Every row gives one point. Each copy is the shape, with its points in the same order, stretched, turned, moved and blurred by noise. Is it also mirrored, or only turned?

Shape, 6 rows:
[[ 16   3 -21]
 [  6 -20 -24]
 [ 18 -22  -2]
 [-16  12  11]
 [ 26 -23  -1]
 [-38   9  31]]
Copy 1:
[[  2  12  19]
 [  1  38  15]
 [ 27  15   4]
 [-28 -20  -7]
 [ 34  13   4]
 [-44 -34 -24]]
Copy 1 is: only turned
Copy 2:
[[ 28  27   3]
 [ -2  29  20]
 [-14  19  -5]
 [ 15 -22  14]
 [ -7  20 -20]
 [  0 -60  26]]
Copy 2 is: only turned
Copy 3, 6 rows:
[[ 18  -2  14]
 [ 20   4 -11]
 [  9 -15 -17]
 [-16   7   9]
 [ 10 -21 -19]
 [-39  14  -3]]
Copy 3 is: only turned

Shape:
[[ 14  -1  38 -18]
 [ 10  -6 -19  17]
 [ 17 -12  -2   9]
 [ -1   7 -24 -15]
 [  3 -14  -9   0]
 [-16 -11 -18  16]
 [-45  25 -17   5]
 [ -4  -2 -23 -10]
 [  6  -5 -16  15]]
Copy 1 (9 x 4):
[[ -3 -57  19 -38]
 [ 18  11   9  30]
 [ 19  -9  23  16]
 [ 12  25 -18 -15]
 [  7  10  23   2]
 [-12  32  14  23]
 [-45  38 -40   3]
 [  8  29  -3  -9]
 [ 14  10   6  28]]
Copy 1 is: mirrored
Copy 2 (9 x 4):
[[ 45  13  17 -37]
 [ -4  -1 -29  23]
 [ 18   9 -21  11]
 [ -1   2  16   1]
 [  7  19 -13  11]
 [-27   5 -32  20]
 [-60 -26  -2 -11]
 [ -4   8   4   9]
 [ -6  -3 -26  17]]
Copy 2 is: only turned
Copy 3:
[[-10 -15  31  -7]
 [ 11  -1 -18  12]
 [ 12  -5  -2  13]
 [ -4  14 -10 -10]
 [ 15   0  -3   0]
 [ 19 -15 -21   2]
 [ -8  -8 -29 -24]
 [  5   9 -11  -9]
 [  9  -3 -15  10]]
Copy 3 is: only turned

Shape, 11 rows:
[[-18 -41  32  26  21  24]
 [  0   6   2   0   6 -16]
 [ -3   5   7   1 -15 -10]
 [  2  -5  11   2   4 -14]
 [-20  18   4   5 -27 -15]
 [ -7 -10  -3   6  -6 -36]
 [  9 -23   0  26  30  14]
 [-12  -2  -7  20 -12 -22]
 [ 19 -35  11  27   2  14]
 [ -9 -28 -14 -36  29  23]
 [-16  -2   2  13  -7  -6]]
Copy 1 (11 x 6):
[[-27  16 -23  -3 -17 -60]
 [ -2   4  -9  13  -4   6]
 [ -8 -10   3   8   1  12]
 [-18   4 -12  17  -6   3]
 [  1 -27   8  -7   3  28]
 [-17  -9 -17  20  16  22]
 [ -7  37 -14  -1   6 -40]
 [ -8 -11  -3  -1  21  19]
 [-33  23   3  16  14 -37]
 [ 24  19 -22  22 -27 -57]
 [  0  -9  -3  -1   6   4]]
Copy 1 is: only turned
Copy 2 (11 x 6):
[[ 11  25  13   0  12  32]
 [  6  -2  -1  11 -13   3]
 [  5 -15  -8  19   7   1]
 [  7 -10  -3   7  -5  10]
 [  9 -16  -5  36   6  -3]
 [ 25 -22 -13  16  -8  10]
 [ -1  33  -7   0  -6  24]
 [ 17  -7 -17  30  -1  12]
 [ -2   1 -24   1  23  28]
 [ 15  34   9 -13  -5 -19]
 [ 11   2  -5  25   4   7]]
Copy 2 is: only turned

Shape (11 x 8):
[[ -8  -9  10  -8   7  23 -16   1]
 [ 41  -7  17  -5  -2 -12  49 -16]
 [-22  36 -39 -12  30  -8   3  -2]
 [ -8  15   8  -9  -2 -11  14 -11]
 [-10 -17  16  40  -7   8  23  17]
 [-26   2 -18  -4  24 -17  -6  12]
 [-18  -8  18  -4 -13 -13  -9   7]
 [ -7  14  16  -6  16  -5  11  18]
 [-15  -1 -25 -17 -16  16  -7   2]
 [-21   3 -26 -15  -8   6  -7 -33]
 [  1   6  14   9  -5 -11 -19   9]]
Copy 1 (11 x 8):
[[-28   9  -4  13   6 -18  -5 -13]
 [ 19  19 -30  47  60  13  17  26]
 [ -3 -53   0 -10 -12  12  24   0]
 [  5  -4   1  14  28  12 -10   4]
 [ 25  25   4  20  -1  -5  16  -7]
 [  0 -28   3  -1 -35  11   3   2]
 [  1  14  10   7  -2   4 -35   2]
 [-14   4   8   6   5  17   9   4]
 [ -5 -11   0  10   9 -32  -7   5]
 [  3 -25 -11  16  21 -20 -17  -7]
 [  0  13  -1 -16 -13  11 -28  -6]]
Copy 1 is: mirrored
Copy 2 (11 x 8):
[[ 21  11  -3  29   4   2   7  15]
 [-26 -54   7  14 -50 -15  44 -23]
 [-36 -28 -27 -42  19  28 -51   7]
 [-14 -14  11  -7  -5  11  -3 -25]
 [ 16 -20  40  -2  27  -9  44   8]
 [-29   6 -17 -14  33  12 -27  13]
 [  7  26  21   4  15  -3   6 -11]
 [-15   2   6 -12  -9  27   4   5]
 [ 22  -9  21   3  11 -13 -33  17]
 [  1 -21  -2  14  24 -12 -33 -17]
 [ 14  24  -4 -26   2  -7  24  -5]]
Copy 2 is: mirrored

Shape, 13 rows:
[[-10  -7  -1  13 -30 -14 -15 -10 -22]
 [  3  11   0  21   3  18  30  33  16]
 [ 26   5  -2  19 -12  -8  -5  13 -12]
 [ 10  27 -31 -15   5   8  24  10  22]
 [ -2  23  12  11  -9  -2 -16 -27  -6]
 [  7   2 -15  36 -16  16  15  18   4]
 [  7  -3   9  31 -23  -9 -18   1  21]
 [ -6   0   6 -18  13   8 -13 -33 -14]
 [ 15  -2  -8  17   7  19  33  15  26]
 [ -9  12 -16 -15  12   9 -12   3 -29]
 [  6   5  -6   5  -6  13  10  -7 -36]
 [ -3   9  -1  20   4 -28  -7 -19   0]
 [ -3   6  -2 -11 -17   5  23  24 -20]]
Copy 1:
[[-14 -12 -24   2  14  33  13 -13 -23]
 [ 18 -12  -1 -15  11 -40  51  38  17]
 [-14 -24 -27  -2   3 -22  15 -13   1]
 [ 19 -14  28 -25 -42 -21  19  24  15]
 [ 27   7 -25 -27   2   8  -8 -21 -18]
 [  1 -17 -10 -11  16 -28  60   8 -12]
 [ 25 -12 -33  15  18   1  43 -28 -11]
 [ 13  19  10 -10   6   8 -39  -9 -16]
 [ 23   0   5   6   0 -45  42  26   1]
 [-22 -19  23 -38   7   5 -20   5   7]
 [-20   2  -6 -23  10 -12  -3   6 -14]
 [ 15 -21 -32  -2   4   0 -10  -3 -29]
 [-15  -3  11 -17  -4   7  19  29  23]]
Copy 1 is: mirrored
Copy 2:
[[-11  11  -1  -5 -23  21 -37   3   0]
 [-17 -46   9  28   6  -4  41   3   4]
 [ -9   5   3   6 -11  31  27   1 -16]
 [  5 -16 -22  26 -23 -31  23  20 -18]
 [  6  10  36   9 -33   7 -26 -17   8]
 [-17 -35   8  21 -21   9  33  -3 -11]
 [ -9   1  32 -23 -40  26  12  -4   1]
 [ 16  24   3  -8 -13 -11 -32 -17  -6]
 [-17 -27   4   4 -10 -12  49  -1 -17]
 [ 24  -5 -26  19   7   3 -18  -6  -5]
 [  0  -1 -15  32   3   4 -10 -12 -15]
 [ -3   2  37  -7 -25  17 -29  16 -21]
 [-13 -15 -39  31  16  -6   5   9  11]]
Copy 2 is: only turned
Copy 3:
[[-15   1  11 -25 -15  25  29 -33  -2]
 [  4 -23 -33  -3  -7 -26   9  16 -13]
 [-11 -12 -12 -34   1  31  23  -7   6]
 [-11 -17 -20  18  27   1 -34  23   2]
 [-16  26  -3  -1  -2  36  30   3   7]
 [ -8 -36 -28 -14  -1 -10  27 -17 -15]
 [ -2  12 -31 -25  -9   0  36 -23   4]
 [  5  17  24  14   2  29  13   2  12]
 [ 14 -35 -36   9   3 -15   5   4  -9]
 [-16   4  27  -5  13  16  -2  17   9]
 [-15 -27  20  -5  -4  36  21  -5  -4]
 [  0  18  -7 -12   9  27  20 -10 -20]
 [-12 -21   0 -12 -22   8  -4   9  -2]]
Copy 3 is: mirrored
Copy 4:
[[ -1 -15 -28   9  21  16  36  12 -28]
 [ -6   5  31   6  -4 -37 -12  38  -6]
 [-23 -17 -22   5 -13 -10  11  27 -34]
 [-10  27  43   9 -49 -21 -26  -6  21]
 [ 11 -12 -20  11  -7   8  15  30   8]
 [-27  -8  14   7 -13 -26  18  41 -21]
 [  7  -1 -30 -26  -5  -3  30  27 -19]
 [  0 -13  -8   7  10  21  -1   0  29]
 [-27  13  23  -6 -14 -32 -14  23  12]
 [  1 -30  20  27   1   0  -5   1   1]
 [-32 -25   1  34   7  -1   6  27 -12]
 [ 10  -3 -24  16   4 -20  11   7   1]
 [ -7   4  15  19  20   2  -7  12 -26]]
Copy 4 is: only turned
